Each row of a before or after table is a point. One or more steps were done to the points. Then noise was added and the rows were shuffled. The steps act on columns, c1 being the first. Write out the steps. A step turns or swaps two columns, mirrors them in a line or flattens them onto one, adds a multiple of one to another, or multiplies or shifts one. Angles are multiples of 10 degrees, from the lower column toward the higher: turns from -170 to 170, lines from 10 to 170 but not 90. Use the fewest steps. Two steps may share a column if one is a turn and the other turns, adds or multiplies; they go together, in the order done. Otherwise the lowest column goes first.

Before (8 x 3):
[[ -6  47  20]
 [-37   2   8]
 [-56  19  67]
 [ 60 -14 -25]
 [-35 -83  24]
 [ -9  28 -49]
 [ -4 -52  24]
 [-36  77  34]]
After (8 x 3):
[[-39 -52  23]
 [ 13  27 -48]
 [ 26  48  19]
 [-91 -84  23]
 [-37   3   7]
 [ 21  77  36]
 [ 51 -11 -24]
 [-43  20  66]]
Steps: add 0.7 times c2 to c1

Before (10 x 8):
[[-33  -7 -24 -18 -32  20  -3  17]
 [-22 -13  42 -45 -30 -33 -57  -8]
 [-22   5  56 -31  19 -30 -69 -55]
 [-44 -29  20 -22 -17 -24  -7 -20]
 [-28  -4  10   2 -11  -6 -16  34]
 [  5  95 -19  21 -72   4  -2 -21]
 [-46   6 -10 -26 -10 -40 -25   4]
 [ 27  32 -50  14 -43 -16 -23 -37]
 [-14   3  10  -9 -27 -19  20  29]
 [ -7  32 -14 -34 -26   9  32  36]]
After:
[[-46   6   0  16 -10 -40 -25   3]
 [-34  -6  16  32 -32  18  -3  17]
 [-44 -29 -27   8 -16 -23  -6 -20]
 [ 26  32  53  -1 -44 -16 -25 -36]
 [ -7  32   2  40 -26   9  33  37]
 [-22 -14 -55  19 -31 -33 -58  -8]
 [-28  -4  -8  -6 -11  -7 -16  34]
 [-14   3 -13  -2 -27 -18  20  29]
 [-22   4 -62   0  20 -30 -70 -55]
 [  5  94  26 -12 -71   4  -1 -21]]
Steps: turn c3 and c4 by -160 degrees; add 0.3 times c6 to c4

Before (14 x 12):
[[-12  -1  46  29 -38 -61 -27   3 -33  -1   9 -13]
 [-11  14  -1   8  -6 -25 -36  18 -40 -11 -48 -21]
 [-10  19  10 -76 -15  28  29  -7  30   2  -2  42]
 [ 59   1   8 -32  40  -1  63 -32  32  28   8  26]
 [-23  15 -20   5   5 -56  49  16   7 -18  14 -25]
 [  8  41 -23   3  19 -27  10 -18  29 -26  53 -22]
 [ 20  11  -4  29 -28 -15  15  16  14 -43  -7   6]
 [-18 -19 -14   7 -21 -39 -39  22  31   2  -9  -9]
 [ 10 -49  26  -5 -27 -45  -7 -16 -26 -31 -26 -31]
 [  7  28 -70 -48 -40  -2  12  26   1  19  27  40]
 [ 60  -6  -4 -68  21  30  47 -21  10 -14  23  -9]
 [  2  32 -28   8 -30  -8  36 -31  32  16  11 -31]
 [  1 -21  47   3 -37 -20 -25  59 -19   4 -22 -42]
 [ 26 -33   0 -25  45  61  69 -40   6   4  35  18]]
After:
[[  1 -57  -6   1 -16 -19 -29 -31 -20   6 -24 -46]
 [ 59  22  14 -30  36  -3  60  25  31  29   7  49]
 [ -9  -2  -1   7  -4 -26 -38 -25 -38 -11 -47 -26]
 [ 28   5  17 -21  41  61  69  51   6   6  38  35]
 [-12  -6  -5  27 -18 -60 -28  -8 -32  -2   8 -36]
 [  9  46   3   1   9 -27  11 -14  28 -27  55 -23]
 [ 24   1 -10  30 -25 -15  18 -22  13 -43  -7 -14]
 [ 12 -26  -7  -3 -15 -47  -6  42 -23 -32 -26 -33]
 [-11  17  -3 -77  -9  29  23  -8  27   2   1  93]
 [ 61   8   7 -70  16  31  50  21   8 -12  21  37]
 [-19 -29 -10  10 -22 -35 -43  -7  31  -1  -9 -16]
 [-28   3  -1   4  -4 -55  47 -25   6 -20  15 -31]
 [  2  44 -14   8 -38  -8  37   7  32  13  12 -37]
 [  6   5 -23 -46 -59  -4  12 -41   2  15  32  75]]
Steps: mirror c2 and c8 in the line at 160 degrees; flatten c3 and c5 onto the line at 70 degrees; add -0.7 times c4 to c12

Before:
[[-41  32 -27  -2 -44  62 -43  18  -1 -35  55  19   1 -25 -49  -6 -30 -25
   32 -17 -30   8   3  -3]
 [-55 -53 -20 -37 -22 -28  43  30   1 -41  18  85 -43 -44  12 -19  -7  76
  -32 -12   1  39  39 -24]
 [ -1  16 -51 -60 -19  10 -44  30 -36  43  12  32   3  40  13 -11  32  -5
  -74  12  -3  14   8  27]
 [ 40  54  -5 -26 -42   2 -66  14  39 -62 -38 -47 -35 -17   2 -12  14 -13
  -28  40   4  22  17   4]
 [ 29  -2  12 -12 -31  -1 -30  11  17 -34  -4  -2  12   3 -30 -42 -19   0
   46  15  -1  18 -43  41]
 [-47  48 -38   3 -27 -26  18   0  16 -20   8  -3  24 -14  -1   7  10  40
   38  14  12   3 -24 -47]
 [ 28   3 -52  44 -12 -41  17  29  -5 -32  24  34 -73 -30  -9  -3 -13  31
   44 -24  71 -18   2   9]
 [ 27  26  -2 -25 -35  -1 -12 -34  25 -23  18  95 -13   6   6   0  23  -4
    2 -18 -26  35  43  18]
 [-43  26 -27   6 -49  -1 -12 -14 -39   7 -24   6 -55 -29 -50 -44 -13 -61
  -22  24  13  47  19   5]
 [ -2  12   9 -17 -45 -42 -33  15  -1  -1  68 -22 -40 -15  37 -15  40 -31
   48 -48 -14  64  82 -93]
 [  2 -40 -40  -7 -73  -3  13  36   5 -32  38 -25   1 -21  43  24 -18  25
  -31  16   7 -23  18 -22]]
After (11 x 24):
[[ 36  44 -39   2 -26 -26  13   2  16 -18   7  -3  24 -12  -1   6   6  40
   37  14 -34  -7 -28 -50]
 [ 48 -51 -19 -35 -23 -28  42  30   0 -35  21  86 -40 -42  10 -22  -9  78
  -39 -11 -29   4  38 -24]
 [ 47  41 -26  -3 -45  61 -43  18  -3 -35  54  19   0 -24 -48  -7 -26 -26
   30 -19   3  -9   1  -3]
 [ 11   0   9 -19 -49 -41 -31  14  -3  -2  67 -22 -42 -12  38 -13  38 -28
   35 -48  11  -8  82 -90]
 [-25   4  12 -13 -32  -1 -30  12  19 -36  -4  -1  13   4 -28 -43 -18   3
   43  13  16 -10 -40  40]
 [ -4 -34 -37  -9 -73  -4  14  35   7 -33  35 -24  -3 -24  45  25 -19  27
  -24  19  -7   3  21 -23]
 [-11  20  -2 -26 -34  -2 -12 -34  23 -22  21  93 -15   7   6   1  25  -3
   -4 -19  36   1  41  20]
 [ 29  32 -30  10 -52  -1 -10 -12 -35   6 -27   7 -52 -30 -50 -42 -14 -64
  -25  21 -34   4  19   8]
 [-36  49  -4 -28 -41   3 -68  15  39 -63 -37 -46 -36 -17   2 -14  14 -11
  -33  39  18   8  21   6]
 [  3   9 -52 -57 -20  11 -45  32 -34  38  11  32   3  39  12 -10  31  -5
  -75   9   2  15   9  24]
 [-58   3 -53  44 -10 -42  14  28  -6 -33  23  35 -71 -32  -8  -4 -12  30
   45 -20 -48  -9   0  10]]
Steps: turn c1 and c21 by 150 degrees; add -0.3 times c17 to c2; flatten c19 and c22 onto the line at 170 degrees
